Each row is a point. The window is the flat piece filled in between its corners: a triangle in 3 columns, a solid with four corners in 4, and so on. A path goes straight from each point to the next, and from the last back to the first. List the points from which the path goes on through the window.

Window (4 x 4):
0.26  -2.56  -0.76  -0.90
2.09  -2.62  0.69  -0.40
-1.33  3.95  -1.10  -0.18
-1.71  1.51  0.82  -0.41
Path:
(1): 1.69  -2.21  0.40  0.88
(2): 1.69  -2.01  0.63  -1.23
(3): -1.25  1.27  0.95  -1.64
(4): -1.52  0.72  0.10  1.33
(5): -0.09  -2.46  -1.46  1.45
(6): 0.12  -0.92  0.38  -3.09
(7): -0.14  0.49  -1.02  -2.42
(8): -0.56  -0.05  -0.62  0.71
(9): -1.47  -0.83  -0.48  2.24
(10): 1.21  0.41  0.60  -2.05
(11): 1.88  -0.43  0.42  -2.98
(12): 0.93  -2.43  0.17  0.98
Through the window after points: 1, 3, 5, 7, 9, 11

Window (8 x 8):
3.29  0.39  1.54  1.83  -1.75  1.00  -1.23  1.77
-2.71  -2.92  -1.39  -0.58  0.42  -1.37  -4.05  -2.69
0.49  0.79  -0.38  -2.98  1.87  -2.84  0.78  0.34
2.12  -1.58  1.29  0.57  -2.57  0.42  0.83  0.46
1.49  -1.26  -1.56  -1.79  1.49  0.95  0.77  -1.17
-1.51  -0.89  0.52  -1.35  -0.32  1.32  -1.44  -0.18
2.16  0.77  -0.03  1.95  -4.15  1.89  -0.37  -0.15
-0.70  -0.54  -0.69  -0.21  2.36  -0.60  1.52  -0.84
Path:
(1): 0.85  -0.21  1.39  0.04  -0.57  0.57  -0.47  -1.26
(2): 0.69  -1.39  -2.43  -0.29  -1.34  0.98  0.60  1.85
(3): 1.06  -1.35  -1.85  0.14  0.03  0.37  1.36  2.65
(4): 2.11  -0.22  0.39  -0.23  -0.36  0.96  -0.70  -0.94
(5): 0.91  -0.51  2.45  -0.25  -1.46  0.00  -0.95  -2.83
(6): -0.07  -1.22  -2.22  0.66  -1.17  -0.24  -0.71  1.99
(7): 1.30  -1.68  -1.84  -0.49  -0.75  1.16  1.10  2.84
(8): 2.06  0.27  0.84  0.59  -1.17  0.77  -0.80  -1.40
Through the window after points: 1, 3, 7

Window (9 x 9):
0.50  0.03  2.95  1.08  -1.99  -2.12  1.13  0.02  -2.15
0.34  2.69  -1.45  -0.11  -0.17  0.97  -3.12  -1.48  0.85
-0.51  -2.50  -0.57  1.35  -0.39  2.27  -1.86  1.19  0.68
-1.68  1.13  -1.94  -0.28  1.37  0.95  2.89  -0.87  1.57
-1.16  1.45  -0.81  -0.90  -2.37  -0.16  -2.59  -3.59  0.91
-0.76  -0.66  1.59  0.65  -1.33  3.42  -1.98  3.27  0.47
0.12  1.56  0.87  -0.07  1.48  1.60  1.58  -2.13  1.45
2.28  0.48  2.31  0.95  -3.65  -0.63  -0.33  0.50  0.12
0.70  0.76  0.56  -2.38  0.66  -1.43  2.97  -1.76  -0.01
Path:
(1): 1.15  1.29  0.05  0.14  -3.26  0.69  -0.61  -0.73  -2.24
(2): 1.03  1.16  0.20  0.31  -0.83  2.13  1.71  -0.86  -0.05
(3): -0.08  -0.10  1.50  0.53  -0.46  -1.50  -0.19  0.94  1.14
(4): -1.04  0.48  0.20  -0.83  -1.02  -0.44  -2.19  -1.49  1.87
(5): 0.85  2.97  -1.41  0.29  -2.00  1.66  0.89  -3.74  -1.71
(6): 1.11  -0.10  0.84  -2.01  -1.17  2.14  2.25  -2.32  -2.51
(7): -0.04  1.47  0.28  -1.24  1.45  -3.69  1.72  -0.39  2.66
(8): -0.89  -0.84  1.11  0.98  -0.05  0.67  -2.41  2.48  2.91
(9): 0.22  -0.16  -0.52  0.41  -1.16  2.10  -0.77  -0.68  -1.25
(10): 0.10  0.97  0.37  -0.01  -1.54  0.15  0.44  -1.52  -0.79
(11): 0.12  -0.11  2.81  -0.31  0.51  -3.03  -1.14  0.37  1.44
(12): -1.09  0.33  1.41  0.74  -0.53  1.60  -1.29  1.77  1.99
(13): -0.30  -0.24  0.28  0.07  -0.97  2.61  -0.48  1.37  -0.32
(14): -0.33  0.55  0.05  -0.54  -0.97  1.98  0.66  -2.25  -1.46
(15): 0.03  1.15  0.21  -1.11  -1.06  -2.08  -0.51  -1.55  1.76
(16): -0.64  -0.12  1.30  0.54  -0.34  -0.70  -1.14  0.09  1.25
Through the window after points: 4, 6, 8, 10, 12, 14

Window (12 x 12):
-1.51  -1.17  0.70  -2.99  0.36  0.57  -1.76  2.90  -1.57  -0.44  1.66  -2.54
0.84  -0.19  1.03  1.08  -1.26  -0.21  -1.74  -4.06  1.42  1.39  2.35  -0.58
1.70  1.32  1.08  0.81  2.66  -3.45  -0.64  -2.32  0.87  0.90  -0.60  -0.66
0.87  -0.80  0.69  1.08  0.33  -3.99  -0.96  -1.00  -0.95  -0.50  0.12  1.71
-3.06  2.72  -0.67  1.96  -1.55  0.86  3.21  1.10  0.73  -1.90  2.65  0.19
-0.94  0.07  -1.75  -3.56  0.44  1.40  -0.85  -1.64  -1.81  1.49  1.38  -0.47
-0.75  -0.66  -2.79  -1.35  0.15  1.73  -1.97  3.09  -0.71  -0.52  0.34  -1.83
1.06  2.55  1.26  -0.71  -1.27  -2.25  -1.14  -3.03  -0.57  -0.85  -1.40  -0.01
2.91  -0.38  1.16  0.53  1.20  -1.26  -0.02  -3.38  -2.11  -0.59  -0.59  -0.49
-2.83  0.91  0.91  1.52  -1.36  1.28  2.69  -2.01  2.59  -0.28  -0.45  0.99
-1.08  1.16  0.19  -1.00  -1.98  2.71  0.30  2.73  -0.41  1.85  1.67  0.02
-3.06  1.14  -0.04  0.38  1.01  2.31  -2.31  -0.19  -1.45  1.40  0.31  -1.12
Path:
(1): -0.69  1.09  1.74  0.20  2.30  0.92  -0.80  -0.47  0.54  -1.28  0.83  2.05
(2): 0.96  0.59  -1.53  -0.08  -2.23  -2.50  0.19  -1.58  -1.87  1.61  0.51  -3.34
(3): -1.43  -0.23  -0.83  -0.06  -0.78  0.88  -0.15  1.22  -1.04  1.05  -0.05  -1.43
(4): 0.82  1.97  0.32  -2.12  -0.05  1.75  -1.94  1.50  0.68  -0.59  3.09  1.78
(5): 0.15  0.14  0.55  -0.29  0.26  -0.53  -1.78  -0.25  0.02  -1.24  0.17  1.21
(6): -0.17  -0.22  -0.98  0.87  -0.49  -2.87  0.87  -0.27  -1.86  1.87  0.65  -1.60
(7): -1.37  0.36  0.18  0.58  -0.96  0.29  0.65  -0.19  -0.01  0.57  0.85  -1.18
(8): -0.13  1.71  0.56  -1.51  0.33  1.28  -1.26  -0.16  1.19  -1.26  1.74  2.49
(9): 1.60  1.37  0.47  -0.34  0.93  0.64  -1.51  -1.64  -0.40  -1.92  0.92  2.40
(10): -0.79  -0.69  0.05  0.34  -0.01  -3.03  -0.01  -1.67  -0.99  0.83  -0.54  -2.37
(11): -1.99  0.52  -1.53  0.37  -1.19  0.43  0.35  0.26  -2.58  1.45  0.42  -3.39
(12): -0.96  -0.11  -0.20  -1.27  -0.24  1.29  -1.33  0.42  -0.44  -0.46  1.11  0.30
Through the window after points: 3, 5, 7
